Each row is a point. The window is the flat piece filled in between its corners: a triangle in 3 columns, a solid with four corners in 4, and so on. A path goes straight from each point to the next, and from the last back to the first. List the points from which the path goes on through the window.

Window, 4 rows:
[[-2.8  3.9 -0.9 -4.5]
 [ 3.5  4.2 -1.3 -0.4]
 [-1.8 -4.6 -3.3  1.5]
 [-2.5 -8.5  1.0  2.1]]
Path:
(1): [-0.2 -3.8 -0.5  4.4]
(2): [ 1.9 -4.7 -1.1 -0.7]
(3): [ 3.5 -2.5 -4.0 -3.1]
(4): [-2.1  0.5 -0.9  3.1]
(5): [-2.1  3.3  2.1  3.6]
(6): [-0.2 -0.6 -0.1 -2.6]
(7): [ 1.5  3.8 -2.5 -9.3]
(8): [-2.8  6.5 -2.3 -2.2]
(9): [-2.7 -1.9  1.8  0.3]
(10): [-0.3 -2.2  1.2 -4.7]
(11): [-2.0 -7.3 -2.0 -5.0]
(12): [-6.5 -1.9 -0.6  4.0]
Through the window after points: 3

Window (6 x 6):
[[ -3.3  -3.6  -2.6   1.0   8.6  -1.2]
 [  3.0  -3.8  -0.3   3.4   5.7   0.1]
 [  4.9  -0.9  -3.7  -3.2   0.4   1.1]
 [ -1.7   5.5  -3.8   2.4 -12.1   7.7]
 [ -0.6   1.9   1.5   0.4   2.4  -0.4]
 [ -3.0  -2.9   1.5  -0.2  -0.8   3.5]]
Path:
(1): [-2.9  3.4 -2.2 -1.4  0.0  7.2]
(2): [-1.4 -0.5 -2.0  2.1 -6.4 -3.4]
(3): [-1.6 -3.6 -0.1  3.5 -1.0 -1.1]
(4): [-1.0  0.9  0.3  2.8  4.0  5.7]
(5): [-1.3  3.4 -1.1  2.4  3.7  7.1]
(6): [-0.1 -1.9 -0.5  2.1 -5.3 -2.2]
(7): [-0.8  0.7 -1.3  2.8 -3.6 -2.6]
(8): [-0.6  3.5  0.3 -1.9  2.5  7.9]
(9): [-0.5  0.6 -2.6 -0.9 -0.9  6.6]
(10): [-0.6 -1.1 -2.7  1.3 -4.4  1.7]
(11): [-2.9 -3.0 -1.0  0.8 -3.9 -1.6]
(12): [-1.8  1.4  0.8 -2.6  4.0  7.6]
Through the window after points: 7

Window, 8 rows:
[[-0.8  1.5  4.4  2.5 -0.7 -0.4  2.1  2.6]
 [ 5.0 -2.9 -0.2  4.7 -3.9  2.6  1.4 -4.3]
 [-0.1 -0.1 -9.9 -2.3  2.6  2.5 -1.0 -0.5]
 [-5.7 -4.4  1.1 -0.1  3.4 -0.2 -2.4 -2.0]
 [ 1.3 -4.7 -3.1  5.4  5.2  9.8 -4.9 -2.9]
 [-2.3 -3.9  2.1  1.5  0.8  5.5  3.3  1.0]
 [ 6.5 -2.2 -1.2  3.5 -4.7 -5.9  6.6  4.6]
 [-7.8  1.2 -7.7  1.8  5.0  0.6  3.3  0.9]]
Path:
(1): [-3.7 -2.5 -4.8  3.3  1.7  6.1 -3.1 -0.2]
(2): [-4.0 -2.0 -3.8  2.3 -2.1  1.7 -1.4  3.4]
(3): [ 0.4 -2.6 -1.1  2.0  3.8  0.2  1.7  0.5]
(4): [ 4.5 -1.3 -2.4 -0.1  3.1  1.1  4.8 -4.2]
(5): [-2.7 -1.6 -3.3  4.8 -2.9  0.1 -2.1  7.3]
(6): [-2.0 -3.8 -1.5  3.8 -3.3  5.2 -0.3  1.0]
(7): [ 2.3 -0.2  2.4  0.7  3.6  0.5  3.9 -1.7]
(8): [ 7.1 -2.0  4.9  2.2  3.1  0.5  3.4 -4.8]
(9): [ 0.7 -3.7  0.8  3.0 -2.9  3.7  0.6 -0.2]
(10): [-2.4 -1.7 -0.6  1.6 -3.4  3.4 -2.4  0.1]
(11): [ 0.9 -3.9  0.4  3.0  5.4  4.1  4.4 -4.4]
(12): [-2.0 -0.3  1.1 -0.7  5.7  2.8  6.8 -0.4]
(13): [-3.6 -4.3 -2.6  4.5 -2.0  3.5 -3.2  3.9]
(14): [-3.7 -1.9 -0.5  4.0 -3.3 -0.2  0.0  3.6]
(15): [-1.0 -1.0  0.9  2.2  3.0  1.9  2.6 -0.7]
(16): [ 3.9 -2.8 -2.3  2.1  5.9  4.0  0.6 -2.7]
Through the window after points: 4, 6, 16
